Each row of a before or after table is a point. The points were changed in one or more steps. Then noise was added and the rows were shuffled. The steps act on how far a point lies along the listed directions, d1 being the first. What was done? A step turns or swaps two directions, mirrors them in a line or flattens them onto one, adds a multiple of one to another, or multiplies one. Angles are multiples of 10 degrees, from the lower direction toward the higher: turns from -170 to 170, lines from 10 to 170 but not 90. Use the fewest steps. Two steps may share a direction if one is a turn and the other turns, adds or multiplies; they go together, in the order done. Otherwise the lowest direction goes first.

Directions:
(1): -3.7  4.7
(2): 4.7 3.7
Before (12 x 2):
0:  0.4  7.0
1: -1.8 -2.6
2:  3.3  1.9
3: -3.3 -2.7
4:  1.8  1.2
5:  9.2  8.2
6: -3.1  6.3
7: -2.2 -2.1
8: -1.7 -3.8
9:  0.8 -1.8
10: -3.8  3.0
11: -7.1  3.5
After (12 x 2):
0:  0.9 -2.6
1:  0.1 -3.9
2: -5.0  5.0
3:  0.0 12.5
4:  0.3  2.3
5: -0.2 -3.1
6: -7.4 -2.8
7:  0.8  3.4
8: -4.5 -0.7
9:  1.5 -4.2
10: -6.9  1.5
11:  1.7 -0.1
Steps: turn d1 and d2 by -50 degrees

Directions:
(1):  2.0 -4.7  1.0 -6.7
(2): -3.5 -6.6  1.4  3.7
(3):  5.4 -0.2  5.9  2.6
(4):  5.1 -2.5 -5.8  2.4
Before (8 x 4):
0:  3.0 -5.8  4.9 -2.4
1:  1.8  0.9 -8.5  6.2
2: -4.1 -1.9 -5.4 -4.0
3:  4.9  2.7 -7.8  4.2
4: -5.1 -0.4 -0.2 -0.9
5: -1.4  4.2 -4.2 -3.9
6: -1.0 -5.7  3.9  2.5
7: -2.7 -5.0  4.5  1.6
After (8 x 4):
0:  1.4 -0.3  2.4  2.6
1: -3.0 -6.3 -1.0  0.7
2: -2.3 -5.7 -0.9  0.8
3: -0.4 -6.6 -0.5 -5.2
4:  4.8 -0.7  5.5  3.0
5:  4.1  5.2  3.0  0.4
6: -1.2  2.6 -0.1  6.0
7: -0.6  4.1 -1.2  2.5
Steps: mirror d1 and d3 in the line at 10 degrees; flatten d2 and d4 onto the line at 10 degrees

Directions:
(1): -3.6 -0.4 -5.7 -1.6  4.2 -1.9  1.9 -8.4
(2):  3.9  4.7 -8.2  0.1  2.1  0.3 -4.6  3.6
(3):  6.3 -0.1  2.4  3.9 -0.6 -7.5 -3.1 -4.3
Before (12 x 8):
0:   4.0  -0.7  -0.6   5.5   1.4  -6.4  -2.6  -6.0
1:  -3.5   4.0  -7.9  -1.6   4.0   3.7  -1.4   0.0
2:   6.2   0.4  -4.2  -0.1  -0.7   0.2  -1.7   6.9
3:   2.6  -2.0   8.3   3.5  -4.8   0.0  -1.3   3.4
4:   1.0   1.3  -5.8   0.9   4.6  -3.9   2.0  -7.1
5:   3.4   2.9  -8.0   2.2   3.2  -3.5  -3.6   1.5
6:   6.6  -0.4  15.9   4.7  -2.7  -4.8  -2.9   4.6
7:   4.1   4.2  -4.7   4.8  -2.1  -3.1  -3.5   1.1
8:   0.7  -3.3   8.1   1.0  -1.5  -2.8   1.4   4.5
9:  -1.5   2.4 -14.8  -4.0   5.8  -1.9  -1.2  -0.2
10:  -2.0  -2.6   3.9  -0.5  -2.1   3.8   0.3   1.8
11:   3.7  -1.9  -2.0   0.3   0.8   3.2   0.4   4.6
After (12 x 8):
0:  -3.0   4.0  -5.8  -1.7   1.9   5.9  -1.7   4.5
1:   6.9  -0.8  12.7   5.3   0.5 -10.5  -2.9  -4.6
2:   2.2  -3.4   7.6   1.7  -0.7  -6.0   0.8   1.0
3:  -3.0   1.3  -7.5  -2.0   5.1   0.5   3.8  -4.7
4:   1.9   3.1  -9.1   1.2   3.9  -2.1  -2.8   1.3
5:   4.0  -2.0   7.4   4.6  -3.6  -3.8  -1.9  -1.4
6:  -3.1   2.8 -13.6  -5.3   4.4   2.5  -0.6   5.1
7:   5.3  -1.8  -1.2   1.2   0.2   1.4  -0.1   4.1
8:   3.0   4.0  -6.4   4.5  -0.6  -3.7  -2.8  -1.4
9:   7.3   0.2  -4.1   0.7  -0.3  -2.3  -2.2   4.9
10:  -0.1  -0.7  -4.2   3.3   3.7  -4.3  -0.3  -8.5
11:   0.4  -2.6   5.2   0.8  -2.7   2.1  -0.8   1.2
Steps: turn d1 and d3 by -40 degrees

Directions:
(1):  4.9  2.1 -0.1 10.0 -5.8  5.0 -0.1 -0.2 -2.6  1.5 -1.7
(2):  1.0 -3.9 -1.3  7.7  7.8 -3.0 -4.3 -0.6  2.1 -5.3  0.0
(3): -3.2 -6.0 -2.7  0.4  1.7  6.2  4.4 -6.0  4.0  2.7 -4.9
(4):  1.4  4.9 -6.3 -2.1  4.7  6.1  2.1  6.1 -1.0 -4.2 -3.0
(5):  3.0 -8.7  3.4 -0.1  0.6  0.7  6.2  6.0 -4.5 -1.1  2.0
(6):  1.8  3.1  5.6  1.8  1.1  1.3  4.0  3.3 10.6  0.5  2.6
Before (14 x 11):
0:  -5.4   0.1   1.6  -2.2   0.9  -3.5  -0.9  -8.3   7.4   4.4   0.4
1:  -1.7  -5.2  -1.3   5.7   2.4  -1.1  -1.7  -5.7   5.1   5.0   2.2
2:   1.5   2.9   0.2  11.6   0.5   3.3  -3.1   2.5  -1.2  -0.1   2.4
3:  -1.9   6.4  -1.4  -2.1  -1.3  -6.3  -7.0  -3.6  -6.6  -0.7   3.1
4:  -4.1   5.2  -3.6  -2.1   2.8   0.2   2.1   5.2   4.0  -2.1  -3.4
5:  -0.9  -1.5   1.6   2.2  -2.2  -3.0  -4.7  -6.1   2.0   4.9   1.8
6:  -1.3   1.9  -7.3  -2.8   2.2   6.0   7.0   4.3   4.4  -0.1  -3.8
7:  -0.7  -4.4   0.3  -1.1   1.6  -6.9  -1.1   1.5  -3.1  -4.4   1.6
8:  -0.5   6.0  -2.4  -4.4   4.2   0.4   4.8   3.5   1.9   0.8  -0.7
9:   1.2   0.1   6.8  -0.8  -0.4  -8.5  -4.1   4.1  -2.8   1.8   5.2
10:  -2.3  -4.8  -1.4  -2.0   4.7  -0.2   2.3   2.1   4.3  -2.0  -3.5
11:   1.4  -9.0   4.0  -2.0   1.9  -5.6   4.1  -3.4   3.5   4.2   1.5
12:  -2.0  -0.9   2.5   5.9  -5.3  -2.4  -4.2  -6.9   0.9   3.3   0.0
13:   7.0 -17.4   8.6   4.3  -6.1   5.0  11.5   5.3  -4.6   1.3   2.1
After (14 x 11):
0:   2.3   3.9   3.3  10.9  -1.0  -1.6  -2.4  -2.7   5.1   1.1   1.8
1:  -0.8  -5.2  -4.6   3.7   1.1   1.5   1.5  -2.3  -1.8  -3.1  -4.6
2:   7.9  -6.1   1.7   8.6   1.2  -3.6   0.4  -0.1  -2.5   0.6   1.0
3:   4.6 -16.5   5.2  -2.7  -0.7  -7.7   1.2   7.4 -13.6  -4.9   5.6
4:   2.4   6.3  -1.2  -2.4  -7.7   2.2   5.4   7.7  -1.6   2.9   1.3
5:  -5.5   0.9  -1.5  -5.1   8.4  -1.1  -0.9   4.8   1.5  -2.3   4.0
6:  -3.1  -9.6   0.3   2.1   5.6   1.2   0.7  -4.3   2.6   3.0  -3.2
7:  -2.0   5.1  -1.1   0.7  -4.4   3.3   5.1   4.0   2.8   2.0  -3.3
8:  -2.2   0.2   1.7   3.4   3.2  -6.9  -6.5  -2.6   4.0  -2.3   2.4
9:   3.6   0.6  -0.9   4.8  -2.8   2.6   1.1   5.5  -2.0  -0.6  -3.2
10:   2.8   1.8  -1.7   6.9   4.4  -3.0  -4.7   2.7   1.6   0.1   5.0
11:   1.2   4.1   0.3  -0.6  -2.8   3.0   7.0   1.2   0.5   5.2  -1.5
12:  -5.7   1.0  -4.1   0.2   3.2   1.1  -2.2 -11.1   3.2   1.8  -2.4
13:   0.8  -0.8   0.4   4.5   3.2  -3.8  -5.7  -2.7   3.8   0.8   2.7
Steps: turn d1 and d3 by -150 degrees; turn d2 and d4 by 50 degrees; turn d5 and d6 by -30 degrees

Directions:
(1): -1.8 -1.0 -1.3 -2.6  9.0 -6.3 -1.1  0.4  2.1 -7.7 -3.1  6.5 -1.2 -0.2
(2): -0.6 -5.6 -2.2 -1.5 -5.3 -1.2 -0.6  1.3 -5.6 -4.8  9.0  3.8 -2.5 -5.1
(3): -0.4  8.9 -1.7 -3.4 -4.1 -2.6  6.8  4.0  3.6 -2.5  0.7  0.5  5.1 -5.2
(4): -0.1 -7.2  1.9 -2.1 -7.7  0.5 -0.8  0.5  6.1 -2.4 -3.8  3.9  6.1  4.7
(5):  5.4  3.6  3.3 -9.1  1.2  5.2  0.4 -0.8  0.0  2.5  3.3  6.7 -3.0  3.9
(6):  5.6 -1.9  0.3  3.1  3.7  9.8 -1.2  2.5  4.0 -5.0 -0.4 -0.6  1.7 -6.6
Before (9 x 14):
0:  -3.9   3.1   4.9  -4.5   8.2  -6.2  -2.4  -3.0  -1.9   4.8  -3.3   3.7  -4.8   7.1
1:   1.6  -5.5   2.6   6.3   0.8   9.1  -5.8  -2.8  -1.0   1.0   0.3  -6.1  -4.0   1.6
2:  -2.6  -0.8  -7.0   8.3  -1.2  -3.2   0.5   4.1  -0.1  -6.8   3.8  -7.1   3.5 -10.3
3:  -0.4   0.1  -1.1   5.7   5.6   5.2  -1.4  -1.3   2.2   0.2  -5.8  -3.0   1.2  -0.5
4:   0.8  -3.8   1.6   8.6   5.1  10.3  -5.6  -4.0   1.1   5.6  -5.8  -8.9  -1.0   2.7
5:   1.8   1.5   2.9  -7.1   7.5  -1.6   2.2  -1.3   7.2  -0.5  -7.7   3.4  -0.9   8.1
6:   1.0   6.0  -0.6  -2.0   1.2  -0.4   0.1  -0.4   1.2   7.5  -2.8   1.2   1.0   4.9
7:  -4.5  -6.5  -3.0   5.6  -4.5  -5.4   2.3   3.5  -1.0  -3.8  -3.2  -3.0   2.6  -2.7
8:  -1.6  -5.6  -2.2  -2.6   1.0  -0.2   0.0   0.6  -1.2 -10.3  -0.2   3.5   2.8  -0.2
After (9 x 14):
0: -3.1  6.0  3.6  1.1 -3.5 -1.4  2.2  2.4  4.1  4.5 -4.9 -4.4  6.2 -0.1
1: -1.5  1.5 -3.3  2.8  3.6 -3.9 -1.9  0.7  3.3  1.4 -6.6  0.5  3.2  1.5
2:  1.5  6.7 -0.5 -1.2  6.3  4.3  1.1 -1.0  1.7  1.0 -3.0  1.8 -0.2 -0.2
3: -0.2 -1.1 -0.5 -1.0 -6.6  4.9  1.2 -1.1 -4.5  1.6  2.9 -3.7  2.0  2.7
4:  6.9 -3.0  0.7 -3.6  4.9  8.4 -5.5 -2.0 -4.7  1.6  9.1  3.0 -6.8  2.4
5:  4.0 -4.0  2.6 -6.5 -1.9  4.1  0.5 -0.4 -3.3  3.7  1.9  5.4 -4.5  6.0
6: -2.2  2.5  0.9  2.9 -1.5 -1.4  4.5 -0.7  6.7  4.7 -9.4 -8.8  3.7  5.0
7:  1.1 11.6  0.0 -7.3  9.8  1.3  3.9  1.4  5.5 -4.4 -2.8  4.6  0.6 -2.6
8:  1.1  9.2  0.2 -5.8  3.0 -0.4  4.0  2.4  3.4 -6.7  2.0  3.7 -1.0 -4.2
Steps: mirror d1 and d2 in the line at 100 degrees; turn d3 and d5 by -160 degrees; flatten d4 and d6 onto the line at 140 degrees

Directions:
(1): 10.7 -7.5  1.6  0.6 -2.1  2.4 -0.8 -0.1 -5.4  0.3  3.9 -0.8 -5.4  0.9  6.0 -2.3 -4.0 -3.8 -4.3  3.0
(2): -2.0  3.8 -0.9 -9.2 -2.3  6.0 -1.2  6.3 -3.1 -2.7  0.1  2.4 -0.4 -2.6 -1.2 -1.2 -0.2  6.3 -6.8  7.4
Before (11 x 20):
0:  5.1 -3.8 -0.3 -3.6 -0.5  3.2 -1.3  1.0 -3.4 -0.7  2.0 -1.2 -2.0 -0.5  2.5 -2.3 -1.1  1.6 -5.4  5.1
1:  1.5 -3.0  0.0  8.8  1.6 -6.3  3.6 -6.6  2.4  0.6 -0.1 -3.0  1.2  1.8 -0.1 -0.1  0.8 -6.7  7.2 -6.5
2:  3.1 -3.5  1.7  5.9  2.5 -4.1  2.1 -3.1  1.8  3.5  1.2 -2.0  0.4  3.0  3.5  1.6 -0.5 -6.9  4.3 -4.6
3: -1.8  1.2 -0.5  3.3  1.2 -0.3  1.1 -0.3  1.5  0.4 -0.3 -1.7 -0.3 -1.4 -0.2  1.9  1.3 -1.1  2.0 -2.8
4: -3.2 -0.1 -0.7  2.5  0.5 -0.5  1.5 -3.1  3.0  1.7 -0.6  0.7  1.7  0.2 -2.2  1.0 -0.2 -1.6  2.9 -0.9
5:  8.2 -5.0  1.9 -2.6 -1.6  0.9  0.4  1.7 -2.5 -1.8  1.7 -1.5 -3.0  1.5  5.0 -2.6 -4.2 -2.7 -3.8  2.5
6:  7.8 -4.7  2.0 -1.2 -2.4  0.0 -2.7  0.5 -3.2 -0.3  3.2 -0.2 -4.4 -1.7  3.8 -0.4 -3.2 -2.5 -4.5  5.3
7: -1.6  4.6 -1.3 -4.2 -1.4  2.0 -0.7  1.7 -0.7 -1.0 -0.1  1.8  0.6 -1.3 -2.3  0.5  0.7  2.3 -0.4  1.5
8: -0.3 -1.3  0.8  8.2  3.1 -5.2  1.2 -5.6  2.2  0.9  0.1 -3.1  0.0  1.1  1.1  1.9 -0.3 -2.8  5.0 -5.2
9: -0.9 -0.9 -1.1  0.0  0.4 -2.5  0.9 -1.7  2.5  1.1 -0.2  0.4  0.5  0.0 -0.3  0.8  0.9 -1.3 -0.4 -1.3
10: -1.7 -1.0 -0.5  3.0  0.8 -2.3  0.1 -0.9  2.6  1.8 -1.6 -0.7  2.4  1.6 -2.2  1.2  0.7 -1.6  2.4 -6.6
After (11 x 20):
0:  -5.3   0.7  -1.0   4.6   1.3  -2.6   2.2  -4.6   5.0   2.6  -1.1   0.5   2.9   0.6  -3.4   1.7   0.7  -2.5   5.8  -3.4
1:   6.5  -7.5   2.6  13.2   3.7  -8.7   2.8  -8.0   3.5   5.4   1.9  -4.1  -0.1   5.3   5.3   2.5  -1.1 -12.4   8.7  -9.6
2:   0.0  -3.2   1.5  15.3   5.0  -9.9   2.1 -10.3   4.9   2.9   0.0  -4.5   0.9   3.1   1.9   3.3   0.4  -6.7  10.4 -10.8
3:  -4.5   7.7  -1.8  -7.6  -1.8   4.0  -1.2   4.1  -0.8  -2.1  -0.8   2.8   1.7  -1.9  -3.9   0.8   1.5   5.6  -2.1   3.9
4:  -3.4  -0.7  -0.5   6.6   2.4  -5.1   0.4  -3.3   5.0   2.7  -2.7  -1.6   4.0   2.5  -3.3   2.3   1.6  -3.2   5.6 -10.7
5:   2.6  -6.5   0.3  17.4   3.9 -11.7   5.0 -12.9   6.3   3.1  -0.5  -5.4   2.0   4.4   1.1   1.3   1.1 -12.3  13.8 -13.9
6:   9.9  -6.0   0.0  -6.9  -2.3   7.0  -2.1   3.4  -7.1  -2.1   4.3  -0.7  -5.1  -0.9   5.1  -4.0  -3.2   2.0 -10.3   9.4
7:  -3.5   1.6  -0.8   5.0   1.9  -2.2   1.7  -1.3   3.2   1.1  -1.0  -2.5   0.6  -1.2  -0.9   2.9   2.1  -1.7   3.8  -4.6
8:  -1.4  -0.4  -1.6   1.2   1.6  -3.6   0.7  -2.9   3.2   1.6  -0.6   0.2   0.9   0.4  -0.3   1.2   1.4  -1.5   0.8  -2.4
9:  15.3 -10.1   3.1  -3.2  -3.6   3.2  -0.4   2.1  -6.6  -1.9   4.4  -1.8  -6.7   2.0   9.5  -4.4  -7.7  -4.5  -7.8   5.1
10:  15.4  -9.5   3.0  -1.9  -4.4   2.7  -3.5   1.5  -7.6  -0.5   6.0  -0.3  -8.1  -1.3   7.5  -1.9  -6.5  -4.3  -9.1   8.5
Steps: multiply d1 by 2; multiply d2 by 2
